Every row gives one point. The points of each table are mixes of a few directions, plus a little noise. How many directions does each table use, and how many do they share? Where both have some left over, give the other angles between the two spaces (their principal angles), to ten degrees, smallest first.

First, 7 rows:
[6 2 27]
[9 4 38]
[-17 -7 -68]
[0 0 0]
[15 7 62]
[6 2 22]
[-19 -8 -80]
Second (7 x 3):
[-14 -7 -13]
[23 11 -10]
[21 9 -24]
[2 0 -10]
[-95 -45 12]
[40 18 50]
[27 11 -4]
Directions: first 1, second 2, shared 1

First:
[-59 2 0 -32 13 20]
[20 -16 34 95 28 -18]
[30 0 8 58 -3 -23]
[52 20 -22 7 -44 -27]
[63 -12 -4 -12 -9 0]
[-39 4 -9 -46 2 19]
[-40 -23 7 -58 36 42]
[10 -11 -28 10 -25 -31]
[-35 34 13 -18 -4 21]
Second:
[24 -17 2 4 -46 -30]
[29 -14 -13 -7 -9 -19]
[22 1 -33 10 -7 -6]
[-75 38 48 24 -3 38]
[34 -7 -36 0 1 -13]
[-56 5 67 -15 19 23]
[-9 24 -32 12 29 23]
[-44 4 52 -17 24 20]
[77 -32 -58 -15 -7 -39]
Directions: first 4, second 3, shared 1; angles 30, 90

First (7 x 9):
[-40 53 -53 -43 41 50 35 -33 -24]
[45 -18 1 -9 -19 28 -38 -21 -13]
[-5 -36 49 2 30 -6 40 51 -23]
[-37 -35 29 46 43 -53 -13 -7 14]
[-25 34 -41 -19 26 29 5 -37 -13]
[60 -19 37 6 -80 -24 -8 63 28]
[2 20 -20 11 -33 -20 -22 -14 31]
Second:
[27 -30 23 7 -7 1 -17 6 -6]
[40 33 -44 -59 -20 86 -5 -34 -34]
[-6 51 -30 -53 -11 45 60 23 -18]
[57 -23 19 -26 -23 44 -5 17 -30]
[-18 -12 35 13 3 -39 43 58 11]
[45 3 -12 -34 -18 59 -15 -18 -27]
[-31 -7 -8 43 21 -42 -41 -42 27]
[-63 -8 24 51 25 -86 23 29 40]
[-5 -12 12 17 5 -20 -6 3 8]
[-43 3 -17 43 23 -47 -35 -45 31]
Directions: first 4, second 3, shared 3

First (9 x 12):
[19 6 5 17 53 56 39 -52 28 28 -22 22]
[-4 -1 -1 -3 -10 -10 -7 9 -5 -5 4 -4]
[-16 -4 -4 -14 -45 -46 -33 42 -24 -22 19 -18]
[31 10 10 28 92 95 66 -88 50 47 -37 38]
[-16 -4 -5 -15 -46 -47 -33 44 -26 -22 19 -20]
[1 1 0 1 2 1 1 -1 0 0 0 1]
[-6 -3 -3 -5 -16 -19 -13 16 -9 -6 6 -7]
[3 1 2 3 8 10 7 -7 4 4 -4 4]
[-13 -5 -4 -13 -40 -41 -28 36 -21 -21 17 -16]
Second (10 x 12):
[-11 -1 -4 -8 -29 -29 -21 27 -16 -16 11 -11]
[-2 0 1 1 -1 -1 0 1 0 0 1 0]
[0 0 0 -1 -3 -4 -2 5 -3 -3 1 0]
[30 9 10 25 85 87 60 -80 46 42 -34 36]
[-21 -6 -6 -17 -56 -57 -40 53 -30 -28 24 -22]
[2 1 0 1 6 8 6 -8 3 3 -2 4]
[3 1 2 2 12 11 8 -11 7 7 -5 5]
[2 0 1 4 8 9 6 -9 4 4 -2 4]
[18 6 6 16 52 53 37 -48 26 27 -20 21]
[-26 -7 -9 -22 -74 -77 -53 71 -41 -36 31 -31]
Directions: first 1, second 1, shared 1

First:
[49 52 19 3 -16 8 27 -26 7 -13 -27 -15 -90 95 22 -58 14 21]
[-25 1 -6 43 -37 -16 -7 6 -32 36 26 1 74 -51 -37 25 -36 17]
[-28 0 -8 -7 -7 -9 -35 -26 3 -10 -22 -27 -50 40 7 -39 -8 32]
[-28 -22 -7 -6 -15 10 -1 13 -5 -4 26 21 10 -28 -7 7 1 -25]
[68 55 22 2 56 -33 -7 -45 12 19 -87 -80 -39 87 17 -26 -11 94]
[-13 -22 -12 -3 1 7 -3 20 4 -13 24 33 25 -40 6 23 12 -43]
[-26 -30 -12 -3 1 6 -7 21 0 -4 27 27 39 -53 -5 30 3 -36]
[-3 -22 -20 3 24 -1 -16 20 13 -21 14 33 42 -50 21 37 19 -46]
[25 27 4 12 -21 7 18 -6 3 -14 2 13 -38 37 15 -27 13 -11]
[-18 -38 22 -43 14 20 30 23 -7 27 17 -6 26 -38 -37 28 -9 -4]
Second (11 x 18):
[20 35 -7 5 -26 -4 46 -24 -23 8 1 -10 -27 45 30 -33 18 11]
[5 37 2 50 -39 -20 -17 -19 -19 17 -8 -16 1 23 -17 -21 -28 43]
[-8 3 -17 -23 0 -2 26 -17 -15 -3 0 -11 -23 21 35 -19 25 -1]
[19 34 -1 43 -30 -16 20 -7 -28 29 10 -4 39 -4 -10 4 -16 20]
[-12 -82 24 -61 75 38 -34 60 62 -35 9 42 17 -72 -28 64 11 -71]
[-4 43 -4 51 -47 -26 -31 -34 -19 12 -18 -28 -23 46 -10 -44 -33 59]
[18 -22 25 -2 25 18 -7 39 25 -5 13 30 36 -45 -34 44 -7 -35]
[33 -21 54 1 27 36 -38 51 62 -31 -1 41 -16 -16 -60 28 -18 -36]
[-46 -43 -17 -38 31 -2 -41 -3 16 -18 -11 -9 -13 -16 9 2 4 -3]
[-1 42 -35 3 -35 -23 64 -46 -54 25 4 -30 -11 43 58 -40 27 28]
[-25 -27 -21 -32 22 -1 9 0 -7 1 7 -1 20 -27 23 16 18 -14]
Directions: first 5, second 4, shared 3; angles 90
